Every row gives one point. Two turns around zero, p and q, are shown by what they do to some points. Write where each new point lands after one turn and then the other. Backwards means that the second turn is done in reverse. Each puzzle has new turns, and all numbers are rounded.
In the rows, 128 means zero.

Turn p:
[ 88 131 123] => [ 94 109 118]
[140 144 160] => [134 128 165]
[166 123  70] => [150 178  84]
[117 115 158] => [133  98 144]
Turn q:
[152 118  87] => [156 133  88]
[ 87 136 153] => [ 85 127 151]
[159  89 137] => [159  88 125]
[114 168 134] => [112 163 146]
Where do these land?
p, then q: [144  87 178] => [173  81 139]
p, then q: [137 104 128] => [150 123 117]
q, then p: [149 164 142] => [131 142 169]
q, then p: [145 131 108] => [134 153 123]
p, then q: [101 172  87] => [ 74 164 119]
q, then p: [ 93 111 125] => [108 105 104]

Turn p:
[125 155 147 108] => [126 143 161 114]
[125 104 101 109] => [118 125  96 105]
[115 156 121 114] => [107 150 143 121]
[110  93 127 104] => [118  99 114  96]
[114 163 136 209] => [115 128 149 214]
[178  96 137 124] => [183 122 106 117]
Turn q:
[137 121 114 137] => [129 111 120 136]
[100  88 186 172] => [123 118 213 148]
[116 135 129 100] => [114 148 121 110]
[152  95 110 113] => [117  90 116 106]
[118 145  94 149] => [125 130 102 164]
[165 181 168 127] => [195 160 129 110]
[107 131  95  99] => [ 93 140  96 124]
Where do these land?
p, then q backwards: [138 163 167 119] => [120 128 179 143]
q, then p: [135  94 130 147] => [140  90 124 125]
p, then q: [104 121 143 163] => [119 106 160 150]
q, then p: [152  72 123 118] => [128  83 112  89]
p, then q backwards: [118 143 140  99] => [121 115 155 109]
q, then p: [121 175  64 123] => [ 90 168  82 164]

Turn p:
[118 112 114 150 108 143] => [137 136 114 131  94 140]
[125 117 164 168 120 138] => [110 119 153 154  91 138]
[159 136 105  99 121 101] => [159 138 130 110 155  95]
[124  98 124 163 150 137] => [136  95 115 153 105 144]
[123 119 115  82 119  93] => [130 124 116  84 145  92]
[138  90 135 131 124 157] => [146 108 141 116 102 155]
[108 225 139 104 155 128] => [ 77 175 126 149 205 133]
Turn q:
[112 114 118 173 132 131] => [122  94 119 164 132 120]
[ 90 113 110 148 127 164] => [127  88 107 148 125 163]
[136 197 178 133 107 132] => [135 191 167 160 155 152]
[111 126 134 108 120 111] => [104 135 137 114 117 135]
[144 121 118 114 163 157] => [159 111 116 100 149 132]
[174  87  73 120  96  97] => [134 135  83 112  71  71]
[121 138 180 128 133 136] => [134 132 177 133 141 146]
[136 127 112 100 146  97] => [109 138 118  92 134 106]
Where do these land?
q, then p: [118  91 159 115 148 189] => [162  99 177  99 115 163]
q, then p: [ 80 162 127 139 147 107] => [ 91 108  92 144 131 160]
q, then p: [132 118 137 134 144 110] => [115 109 130 123 128 112]
q, then p: [131 126  99  76 108 129] => [138 172 115  90 146 133]
q, then p: [138 187 168 151 148 107] => [ 87 108 140 183 163 131]
p, then q backwards: [134 110 102 138 111 110] => [160 111 110 130 117 132]
p, then q: [152 128  83 151 145 132] => [160 129 102 143 136  90]
q, then p: [139 101 149 121  73 140] => [133 170 167 122  94 121]

Turn p:
[150  83 117 145  85 139  99 131] => [112  94 140 137  64 129 120 129]
[100 169 104 130  94 174 151  84] => [110 154  93 152 128 191 152  91]
[ 95 115 115 103 164 154  87 111] => [101 116 141 100 154 148  83  95]
[131 152 116 107 124  87 105 126] => [131 166 111 117 119 101 101 127]
[128 126 131 136 143  85 184 168] => [128 137 123 128 156  90 167 184]
[155 110 120 100 170 145  89 146] => [145 100 142  76 130 133  86 133]
[138 174 135 180 121  76 126 115] => [156 168 112 191 128 105 111 149]
[156  96 169 114 148 139 182 119] => [157  78 122 117 153 108 179 120]
[ 99 128 145 138 102 152 128 152] => [112 139 168 137 119 147 152 124]
Turn q:
[101 154 157 103 116 169 173  83] => [121 154 157  93  96 151 113  63]
[187 103 176 157 111 105 107 136] => [182  99 148 161 128 153 102 173]
[124 106 159 143 172 145  90 135] => [108 106 138 133 177 146  90 142]
[ 98 127  87 106 131 160 183 163] => [ 78 149 138  95 114 132 191 122]
[ 92 150 152 169 138 114  87 124] => [110 145 121 179 151 119  83 120]
[123 122 116 109 113  75 129 108] => [151 105 121 142 111  83 139 110]
[113 115 101 118 108 155 142 105] => [114 122 104 110 105 146 145 100]
[160 142 107  89  92 114 129 141] => [152 130 116 102  86 102 141 156]
[155 132  96 159 171 115 113 156] => [137 141 109 137 184 122 150 165]
Where do these land?
p, then q backwards: [112 119 174 196  80 179 158 161] => [127  79 155 176 103 106 202 171]
q, then p: [126 163 121 134 136 149 127 106] => [140 150 106 120 134 148 107 112]
p, then q: [ 82 135 133 152 145 138 108 130] => [108 139 139 142 159 141  89 117]
p, then q: [131 141 167 132 114 138 103 149] => [159 135 153 130 113 143  97 132]
p, then q backwards: [175  78 101  97 156 123 114 117] => [142  98 120  67 121 132  82 105]
p, then q: [145 133  80 112 136 101 118 146] => [103 133 106 117 112  89 130 161]
q, then p: [164  80 104 106  99  67 128  83] => [126  65  81 129  78  88 143 155]
p, then q: [153 143  95  95 152  92 123  97] => [135 124  74 109 139  82 140 141]
q, then p backwards: [116 139 153 136 153 121 154 143] => [ 94 134 157 135 131 129 120 147]
p, then q: [ 76 149 152 120 109 171 147 148] => [119 163 173 106 131 156 115  84]

Turn p:
[ 94  88 127  81 119 118 134  96  70] => [ 96  79  98 131  82  96 122 120  82]
[162 144 146 116 128 144 149 171 142] => [156 146 151  97 137 139 156 160 123]
[113 131 100 152 109 105 169 189 117] => [140 159  84 141 150  97 154 180 134]
[127 108 123 109  83 124 150  74  73] => [126  89  84 148  64 132 146 109 105]
[104 103 152 165 117 151 173 192 121] => [116 141 131 163 153 128 165 206 111]
[120 155 146 131 143  98  91 110 139] => [138 143 157 138 127 107 101  89 137]
[131 148 133 100 117 132  80 127 183] => [125 147 167  94 109 134  89 122 168]
[136 110 123 144 157  88  91 101 163] => [144 103 142 138 157 119  78  97 158]
[157 137 117 155 151 180 115 134 117] => [122 149 127 119 158 185 131 119 105]
[137 156 113 127 156 140 127  86 157] => [117 124 139 109 143 145 137  77 157]
Turn q:
[154 113 101 103  82 133 140 121 127] => [159 134 123 120  85 136 165 114 123]
[110 112 126 146 174 131  85 163 172] => [ 95  84  93 101 167 132 115 155 155]
[138 121 128 140  94 144 107 100 144] => [137 111 124 119  99 153 114  95 132]
[134 120 130  96 140 151 172 174 142] => [114 128 149 137 132 127 188 162 151]
[143 163 148 151  80  99 181 143 106] => [146 178 144 178  94  96 123 119 161]
[121 139 104 183 176 158 158 119  80] => [124 168 116 180 186 172 118 130 111]
[148 159 144 115  97 125  96 119 107] => [160 144 153 101 104 128  95 125 132]
[144 170  98 158 135  70 180 133 144] => [119 190  95 148 145  80 143  95 159]
[ 69 155 152 111 152 148 106  88 137] => [ 67 123 160 105 134 139  91 124  91]
[119  90 157  95  94 157 100 162 101] => [154  87 153 126  87 144 127 184 118]
[143  99 136 133 168 129 120  92 120] => [140 100 133 132 170 132 126 104  99]
[113  96 113 105 145  90  93 122 156] => [119  90  93  90 133  95 131 128 105]
Where do these land?
p, then q: [121 120 137  97  84 155 168  96 107] => [128 132 119 170  66 139 160 131 120]
p, then q backwards: [139 150  90 154 142 140  90 107 101] => [127 148  93 172 132 131 122  83 126]
q, then p: [160 155 108  99 129 130  95 163  68] => [176 168 147  67 131 136 138 138 101]
q, then p: [134 122  87 141 129 109 151 122 164] => [111 116  92 124 133 118 151 104 162]
q, then p: [154  89 143 113 177 142 129 126  80] => [155 108 140 128 177 142 142 134  69]
p, then q: [ 68 170 151 141 145 159 118 146 141] => [ 70 153 156 145 129 103  82 136 133]
p, then q: [125 104 163 179 126 123 138 157 164] => [119 104 127 151 168 129 115 146 186]
q, then p: [120 160 163 134 161  91 142 114 165] => [116 110 156 148 137  75 105  94 148]
p, then q: [134  75 101  96  83  85 148  98 120] => [164  97  61 122  87 126 164 123 125]
p, then q: [125 135 136 124 104 145 101 150 170] => [108 117 150 100 111 129 114 145 166]

Turn p:
[132  85 104 161 140 137 119 174 140 111 117] => [132  93 114 164 149 139 163 126 117 162 101]
[154 164 131 162 126 158 148 125 152 168  98] => [128 174 162 124 111 149 139  83 143 154 105]
[116  74 104 123 200 135  91 123 157 100 141] => [123 104  54 157 161 106 181 121 150 120 139]
[ 97  99 101  78 130 121  91 132 128 140 169] => [123  91  63 113 104 119 118 156 137 134 157]
[ 84 174 182 122  81 118 118 107 115 130 133] => [ 79 150 171 108 100  95  88 148 107 116 151]
[121 155 167  98 106 100 138 102 111 107 162] => [122 126 159 112 121 112  97 156 127  83 171]
[151 133 174 108 100 107 107 112 105 143 126] => [123 107 157 101 117  99  84 118 142 105 122]
[117 122 148 141  90 119 163  91 107 152 136] => [147 140 160  86 125 112 110 117  91 134 152]
[116  82  73 106 188 106 121 157 162 107  89] => [138 111  58 139 145 139 197 154 134 115  79]
[157 148 111 136  97 165 136 109 113  93  92] => [144 155 138 170 121 146  97  98  96 106 105]
[148 142 132 153 153 176 177 169 112 155 108] => [118 150 150 120 165 196 132  97 134 161 108]
[133  95 101 111 140 111 120 150 175 108 161] => [144  85 101 149 109 135 175 147 143 123 146]
[139 189 135 164 112 111 134 112  87 150 131] => [144 177 176 121 134 115  82 141 143 149 127]
Turn q:
[129 153 127 115 108 145 107 104 198 141 101] => [105 148 138 150 110 174  89 109 154  97 101]
[124 124 161 122 157 140 105 148  92  92 140] => [127 112 159 129 162  97 125 155 116 127 168]
[123 130 118  90 113 126 156 162  81 122 160] => [143 146 121  98 101  92 160 142 129 133 175]
[ 85 119 114 128 111 144 134  91 137 107  92] => [ 88 148 136 137 129 116 121  77 105 119 109]
[ 84 149 155 146 106 154 144  91 133 157 109] => [142 162 163 130 136 158 128  71 109 132 114]
[142  93 123 117 130 129 102 148  57 148 156] => [174 109 122 118 117  73 113 147 118 167 159]
[ 94 173  92 129 138 127 134  88 161 141 124] => [105 171  96 116 150 166 111  89 139 122 118]
[161 106 126 134 178 116 117 188 169 148  94] => [117  77 140  88 129 139 110 181 159 119  79]
[173 116 130 113 149 141 156 124  77 101 144] => [162 115 106 127 138  85 150 153  99  94 152]
[113 181 118 158  66  97 134  85 136 127 107] => [116 198 116 180 127 156 153 103 129 150  98]
[158 104 134 114 155  69 130 141 192 144 136] => [119  71 106 128 124 153 141 140 199 118 104]
[151  88 138 170 125 150 118 166 104 107 172] => [138  77 133 135 115 127 135 169  79 157 160]
Where do these land?
q, then p: [181  96  85 116  76 120 136 142 143 133 110] => [152 116 149 147  85 129 118 146  73 151  82]
p, then q: [118 120 161  91 133 157 140 171 122 106 149] => [102  99 147 103 126 121 108 101  91 135 165]
p, then q backwards: [129 150 110 134 146 104  93 163 105 144 142] => [147 137 118 130 138  87  83 153 131 143 123]
p, then q: [119 112 138 135 153 127 113 110 101 116 160] => [122  99  96 116 151 133 122 135 147 143 145]
p, then q: [161 130 120 162 181 180 170 119 123 106 150] => [154 117  98 119 182 179 112 122  89  90 143]
p, then q: [139 156 135 133  64 122 102  89  78  96  90] => [124 148 156 194 166  91 111 167 140 171 118]
q, then p: [ 86 113 117 138 147 159  98 126 115 130  83] => [ 95 133 109  99 139  79 103 140 145 111 108]
p, then q: [ 80 165 128  69 111 106 151 116 178 122 120] => [ 90 179 149 124  81 116 171 143 115 126 174]
q, then p: [100 114  91 106  72 139 168  85 129 133 140] => [173 177 134 128  95 109  91 133  88 118 155]
p, then q: [107 108 127 113 120 119 171 108 115  89 116] => [132 132 123 120 149  84 145 158 102 119 157]
q, then p: [133 137 160 174 154  98 152 159 157 164 173] => [123 107 107 109 134 195 149  64 130 136 138]
p, then q: [176 134 144 172 139 108  75 138 185 148 121] => [124 108 136 159 118 175 169  89 154 122  65]
q, then p: [134 129 148 122 170 125  95 136 113 174 110] => [117 101 119 126 122 116 144 105 181 107  98]

Turn p:
[115 155 102 176 132 168 120 114 168 103 125] => [123 144  92 177 137 124 150 137 176 138 160]
[112  87 141 160 135 114 125 135 155 109 182] => [164  83 124 123 145  95 115 139 151 104 164]
[ 93  88  89 108 150  81 117  93  99 104  85] => [ 83  70 111 167 106 118 103 140  83 120  90]
[ 96  99 169 126 125  96 171  90 124 160 109] => [ 91  94 191 128 148 103 146 123  93 120 136]
[173 146 120  83 139 162 101 121 142 110  85] => [ 94 156  91 122 130 184 128 102 145 115  93]
[105 126 167 121 155 142 148 112  97 122 105] => [ 89 145 135 126 140 120 131 133  83 102 148]
[133 162 114  91 107 172 125 161 133 165 166] => [146 170 116  77 141 135 120 121 146 187 129]
[175 121 103 118 162 164 143 125 121 150 170] => [160 133  79  87 150 125 169 110 118 136 117]
[109 123 119 169 152  83  98 148 150 126  78] => [140 119 146 203 144 131 103 152 132 106  98]
[160 122 131 141  91 173 161 166 131 114 166] => [159 144 121  74 114 140 160 161 163 130 159]
[127 134 120 142  96  97  77 130 107 154 136] => [167 116 149 151 104 148  97 108 114 158 129]
[137 175 161 101  90  86 149 140 110 118 131] => [121 163 180 102  76 112 113 110 133 121 116]
Turn q:
[151 147 149  96 151 120 151  97 153 118 156] => [129 144 155 121 170 119 170 121 154 111 144]
[170 141  98 118 147 164 160 149 107 158 176] => [132 167 111 143 151 138 158 109 116 190 170]
[152  83 134 131 101 125 154 135 179 129 136] => [128  84 112 125 157 123 131 160 173 152 136]
[125 116 158 162 107 158 107 138  77  86 144] => [166 106 117 158  83 168 126 126 110 102 161]
[124 146 173 128 159 100 175 127 122 165  67] => [138 108 183 138 125  74 158 121 107 148  73]
[109 105  77 160 111 133 142  95 119 145 101] => [107 122 101 130  90 119 101  91 162 153 103]
[102 117  97  60  78 133 119 106 118 110 138] => [113 141  67  77 112 100 138 127 138  90 154]
[162 109 155 132 129 137  87 148  95 113 111] => [190 114 119 128 129 152 114 132  97 117 124]
[109 157  94 144 139 166 111 122 146 108 128] => [101 167 125 125 105 174 128 133 142 125 115]
[141 144 160 185 109  69 114 172 132 120 124] => [145 109 155 193 137 114  79 174 113 115 123]
[113 115  99  93 183 112 138 151 106 154 114] => [100 131 115 113 158 116 138  92  74 148 100]
[ 77 157 144 127 120 119  76  96 183 131 139] => [ 89 142 177  84 117 139  94 154 151  83 133]
Where do these land?
p, then q: [136  85 161 118 112 157 148 132 104 140 165] => [135 126 103 104 160 122 169 113 102 122 170]
p, then q backwards: [111  92 142 114 126 122 183 101 108 166 159] => [105 107 173  77 145 123 149 139 127 174 130]
q, then p backwards: [158 123  98 164 164 150  77 144 153 115 160] => [133 124 145 117 116 171  63 157 139 150  89]
p, then q: [139 135 116 173 163 157 108 117  98 172 108] => [144 155 136 177 111 141 141  82 121 172 129]
q, then p: [ 92 151 129 137  98 163 118 158 125  98  83] => [122 146 146 118  86 167 123 183 145 153 129]
p, then q backwards: [139 186 100 114  82  95 137 107 101 121 110] => [ 92 164 112 167 127 165 155 111 103 152  93]
p, then q: [136 144 165 145  83 133 154 100 163 124 157] => [108 108 160 119 155 112 156 144 170 114 169]
q, then p: [ 84 121 106 114 167 129  85 121 123  92 124] => [ 69 136  84 134 105 140 111 140 116 130 154]
p, then q backwards: [179  99 103 126 129 126 102 131 150  94  78] => [119 105 115 157 139 145 120 125 149  53 102]
q, then p: [173  88 130 112 168 104 182 161 188  83 141] => [128 124  96 147 205  90 166 186 112  93 100]
q, then p backwards: [123 102  99 126 131  96 122 144 117 150  95] => [109 124 101  89 160 106 113 125 121 135 139]
p, then q: [111 172 180 109 156 117 152 131 135 162 147] => [132 153 184 132 148  99 139 107 113  78 124]
q, then p: [106 127 169 145 124  99 143 127 101 120 127] => [142  96 148 131 103 129 130 138 119  93 154]
p, then q: [106 169  94  96  87 144  81 117 127 157 138] => [127 155 161  75 106 114  84 117 141 169 143]
